Every row gives one point. Before rounding, the points of a table are all equally far from one centre. They may lie mostly on one side of it. Write the centre, to within rounding.
(in the rows, 128 means zero)

Points (9 x 3):
157	133	92
198	105	145
160	151	175
188	77	195
198	106	158
196	112	144
184	134	142
158	155	164
197	54	159
Centre: 114	81	148

Points (9 x 6):
57	146	186	162	196	193
39	155	145	129	123	163
45	135	183	122	140	180
79	163	126	119	168	174
66	150	176	164	146	203
47	125	169	97	160	157
57	156	111	142	168	177
93	127	130	99	150	145
56	174	200	150	139	166
Centre: 73	131	160	162	164	136

Points (16 x 9):
70	86	207	81	168	95	158	155	151
112	61	185	91	80	129	162	189	115
129	102	225	118	113	100	150	163	118
135	50	202	125	102	102	159	181	141
78	91	172	69	70	108	210	120	171
57	89	193	112	132	109	133	156	167
101	100	217	127	80	96	165	148	140
104	82	235	86	121	123	167	122	163
123	72	203	84	90	120	143	156	179
74	70	188	103	79	99	146	142	126
145	40	216	123	119	130	198	159	149
125	46	187	87	114	116	120	117	156
107	90	221	85	140	79	175	171	156
97	78	201	70	120	82	165	152	186
138	113	207	77	123	86	141	160	163
79	88	216	99	106	99	180	105	172
Centre: 118	96	146	108	135	125	185	136	141

Points (19 x 12):
125	57	158	80	101	162	102	153	137	165	133	173
102	150	158	85	69	67	42	120	175	158	147	188
175	141	148	144	80	103	70	60	197	165	185	139
121	95	195	56	118	117	136	140	137	113	168	191
174	132	176	81	70	106	26	106	159	126	199	147
172	116	89	117	87	182	62	115	157	109	172	197
133	80	134	43	36	153	113	75	182	147	166	163
118	76	161	93	76	115	92	128	165	160	117	198
116	105	118	96	120	85	100	140	185	170	206	197
100	136	118	77	59	157	81	121	207	159	144	237
108	120	179	79	67	95	129	73	197	192	178	191
150	135	93	115	95	148	23	156	156	154	97	156
83	130	160	53	153	133	44	84	213	167	154	151
139	149	146	95	110	143	120	129	165	53	118	191
157	114	132	136	94	157	56	169	202	164	166	173
100	150	169	118	60	93	69	152	154	140	163	188
142	135	151	82	124	109	83	190	164	114	212	180
116	105	147	131	124	170	136	63	151	135	187	186
150	151	113	108	88	139	50	142	176	189	208	234
Centre: 155	174	136	63	111	146	107	110	151	169	149	155

Points (23 x 18):
130	100	104	184	91	136	85	187	166	122	174	103	137	132	91	211	77	161
113	105	80	143	110	140	78	184	109	64	151	147	122	152	96	210	70	211
139	119	150	115	100	186	86	144	118	89	166	102	153	118	73	215	45	221
114	172	153	140	180	175	74	114	137	100	115	134	107	117	100	192	154	132
105	126	126	169	129	160	77	176	107	122	87	102	112	124	123	181	49	158
136	96	78	175	136	159	142	159	81	66	131	116	124	167	97	233	83	200
168	186	133	157	87	147	84	127	183	99	157	133	157	122	97	249	90	153
148	98	76	177	87	109	96	164	169	101	178	98	105	140	101	205	112	148
148	162	104	128	146	123	99	187	83	133	145	195	167	188	74	189	83	195
164	132	153	147	119	114	80	164	78	108	116	71	140	193	146	231	103	123
130	90	84	174	107	111	102	187	142	148	112	103	143	172	98	196	50	171
102	89	158	168	84	68	85	184	104	108	130	151	135	197	62	195	130	182
164	111	94	162	111	158	117	143	108	111	134	94	185	97	86	203	56	143
135	128	93	122	131	170	93	139	69	93	143	88	138	107	88	209	109	148
96	128	89	151	83	172	158	168	120	123	107	142	178	149	69	179	118	144
165	133	78	150	149	153	91	161	128	107	156	133	155	196	71	135	106	116
106	158	140	215	72	148	110	158	101	108	154	100	157	123	116	182	95	218
160	140	158	184	85	142	124	159	76	120	114	147	128	148	125	236	42	203
114	140	88	148	87	143	97	118	174	115	118	85	179	180	83	221	99	205
100	138	170	151	86	116	152	137	76	140	87	107	171	151	161	170	123	129
156	176	142	160	99	160	152	191	135	142	92	60	157	165	73	164	45	144
134	104	128	162	144	133	118	137	145	83	182	31	152	146	67	165	61	131
141	143	56	168	149	170	94	134	178	84	88	91	157	147	120	185	118	193
Centre: 157	136	160	130	135	110	142	154	145	87	125	121	139	148	103	170	110	185
